Each row of a before or after table is a point. The points were changed in one or more steps. Then noise was added and the rows were shuffled. The steps act on columns, c1 being the first. What was done? A step turns or swaps two columns, mirrors them in a line or flattens them onto one, adds a multiple of one to another, or multiplies or shifts one. Angles are multiples of 10 degrees, from the lower column toward the higher: turns from -170 to 170, lines from 10 to 170 but not 90. Use the fewest steps. Two steps may share a column if one is a turn and the other turns, adds or multiplies; they go together, in the order done. Otherwise the lowest column goes first.

Before:
[[ 16  15]
 [ 42  -2]
 [-15  10]
 [ 42  53]
 [-27  53]
 [ 47 -24]
 [-32  60]
 [-34  58]
 [-23  54]
 [ 47 -37]
 [ -8  25]
 [ -6  23]
 [ 45 -18]
 [ 31  19]]
After, 14 rows:
[[ 57  19]
 [-25 -40]
 [ 12 -16]
 [ 46 -51]
 [-30 -40]
 [-46 -39]
 [ 65  22]
 [-10 -42]
 [ 14 -33]
 [ 21   0]
 [ 14  13]
 [ 62  24]
 [ 27   3]
 [ 56  13]]
Steps: turn c1 and c2 by -100 degrees

Before (10 x 8):
[[  2  46  -7   6  12  20  26 -49]
 [ 14 -29 -47 -71 -33 -36  14  -4]
 [ 47 -33  -7 -77 -22 -22  -2  15]
 [-35  58  14 -23  34  73  33 -12]
 [-34 -22 -18  35   1  -2 -44  29]
 [ 43   9 -23 -34  -2 -39   7  37]
 [ 51 -29 -22 -55  16 -12 -20 -12]
 [-42  25   6   6  76  36  60 -21]
 [-60  38  55  14  41  10  17 -25]
 [ -2 -53  12  61 -30   6  -4  29]]
After:
[[ 16  46   7   6  46 -11  25 -48]
 [-42 -33  -7 -76 -33 -29   0  14]
 [ 15 -20 -38  35 -21  31 -30  30]
 [-38 -30 -34 -71 -31   6  35  -4]
 [ 81  58  30 -23  42  -5  23 -13]
 [  8 -53   8  62 -50  -1 -11  28]
 [-36 -28 -29 -56  24 -39  -5 -14]
 [-55   9 -17 -33 -29 -17  18  37]
 [ 51  24  35   6  90  17  51 -22]
 [ 39  38  57  15  60  46 -13 -25]]
Steps: turn c1 and c6 by -120 degrees; turn c3 and c7 by -30 degrees; add -0.7 times c8 to c5

Before (13 x 12):
[[-11   1 -10  -3   8  13 -26 -43  11  11   5  23]
 [ 19  -4  11 -32  10  13  20  -1   1 -16 -13  -4]
 [ 34  -7   0 -16   5 -37  13   2   9  -5  -9  10]
 [ -9 -20  14  10  -7  12 -22 -18  12  16 -26  27]
 [ -1   4   2  14 -17  18 -32 -10  38 -14   3  15]
 [ -3 -27   0  16   0   7  -7 -29  20  -7   6  -7]
 [  9 -11 -13 -41   7 -16   8  23   1   5 -18 -20]
 [-18  -2 -12  15 -15  18   7 -18  14   8   3  24]
 [ 18   8  10 -10  34 -14  16  15  -3  16  -8 -15]
 [ 12  16  12 -18  -8 -20   8 -13 -26  16  -4 -24]
 [-30   3  -8  24   5  10 -17 -32   6 -20 -19  17]
 [ 48 -11 -10 -13   3 -12  -1  24 -28  -7  11 -10]
 [ 28   7 -16  -3   5   0   8 -16   0  14 -27 -14]]
After:
[[ 29  16 -15 -18  -3 -20   7   8 -28  17  -3  16]
 [ 44   8  -6 -10  14 -12  17 -20  -3  15  -7  24]
 [-22 -18 -20   9  -2  12 -23   4  13  17 -26  66]
 [ 24 -10  22 -41   1 -15   8 -24   1   5 -19  20]
 [ -2   2  -6  13  -6  18 -32   9  37 -13   3  55]
 [ 84  -7   0 -16   2 -37  12  -5   9  -6  -8  49]
 [-76   4  -5  24   1  11 -16  29   5 -20 -20  58]
 [121 -11  17 -13   1 -13  -2 -18 -28  -9  11  31]
 [ 47  -4 -10 -32   3  14  21  -6   2 -16 -12  36]
 [-28   1  -5  -4   4  13 -26  45  12  10   6  63]
 [ 70   6   9  -2   2   0   9  13   0  14 -28  24]
 [ -8 -27  -8  16   0   7  -5  28  20  -6   6  34]
 [-46  -2   5  15  -6  19   7  20  13   8   4  63]]
Steps: multiply c1 by 2.5; turn c3 and c8 by -160 degrees; add 0.3 times c11 to c8; multiply c5 by 0.4; shift c12 by 40

Before, 11 rows:
[[ -49   44   -2    3   26  -16   -1   38   79   55   42  -13  -31    7
   -14  -96   -9   35 -117  -47]
 [  28  -31  -11   19   20   17  -32   -7  -25   -7    5   32    7  -18
    30   -2   18   -8   -6  -10]
 [ -20   16   10   56   14    9  -13   13   96  -10   37  -14    4  -31
     8  -69  -18   53  -59   33]
 [  27  -22  -23   52    5    4   22   49  -14  -18  -26   31   -7   18
    -1   25   12   -9   -1   -3]
 [  50  -48  -15   51  -22   46   62  -46   -4   17  -34  -50   33  -13
   -21   33  -38   49   10   50]
 [  10  -72   45  -32   42 -107   57    7   64   -4   41  -73  -12   43
     0  -22    8   31   29   97]
 [  19  -31  -24   32    1  -31    5   16   26   27  -13  -14   14  -11
    11  -32    5  -38   10   34]
 [  47    0  -20   20  -23  -13   -9   50  -58  -26   29   14   34   18
   -13   11  -32  -24    0   -1]
 [ -33   65  -29  -20   37    1   10   42   54   -4   23   14   33  -47
    -9  -51   13   41  -58  -13]
 [  64  -24  -28   17   -4   -2   36   -1   -7  -19  -38  -12    8   28
   -24  -52  -28   34  -26   23]
 [  16   13  -33   59   37   21    4  -10  -41   -9    0    7  -17   14
     4  -13  -16  -33   10   23]]
After:
[[  11    3   44  -36    4 -106   55   -3   60   -4   37  -75  -13   43
     0  -22   98   -1   32   11]
 [  24   -3  -23   56    7    1   21   22  -16  -18  -28   33   -9   20
     0   24    2   -8   -2  -11]
 [ -33    2  -33  -21   -5    1   16   38   54   -4   22   12   36  -49
   -11  -51  -11    4  -57  -17]
 [  23    3  -23   31   20  -32    5   54   26   27  -13  -13   14  -11
    12  -26   35  -24   14   -1]
 [ -51    2    1    1   -9  -18   -1  119   81   55   45  -11  -29    9
   -13  -93  -48    7 -119    1]
 [  63   -1  -29   15  -20   -3   39  -29   -5  -18  -38  -10   12   27
   -25  -52   16   22  -29   33]
 [ -21   -2    6   58  -21    7  -13   -1   95  -11   36  -14    1  -31
     6  -68   32   23  -59   25]
 [  48   -1  -15   51  -32   47   62  -20   -3   13  -35  -53   32  -16
   -23   34   42   39   11   43]
 [  30    1  -11   14   14   17  -29  -21  -24   -7    3   33    5  -14
    25   -5  -11  -17   -8  -22]
 [  49   -2  -21   20    0  -16  -10   10  -60  -27   28   14   33   19
   -15   10   -4   -7    4   32]
 [  17    2  -34   59   30   22    3  -29  -35   -9    3    8  -13   18
     3  -13   22  -36   10   22]]
Steps: multiply c2 by 0; flatten c5 and c18 onto the line at 130 degrees; add 1.5 times c10 to c8; turn c17 and c20 by -80 degrees
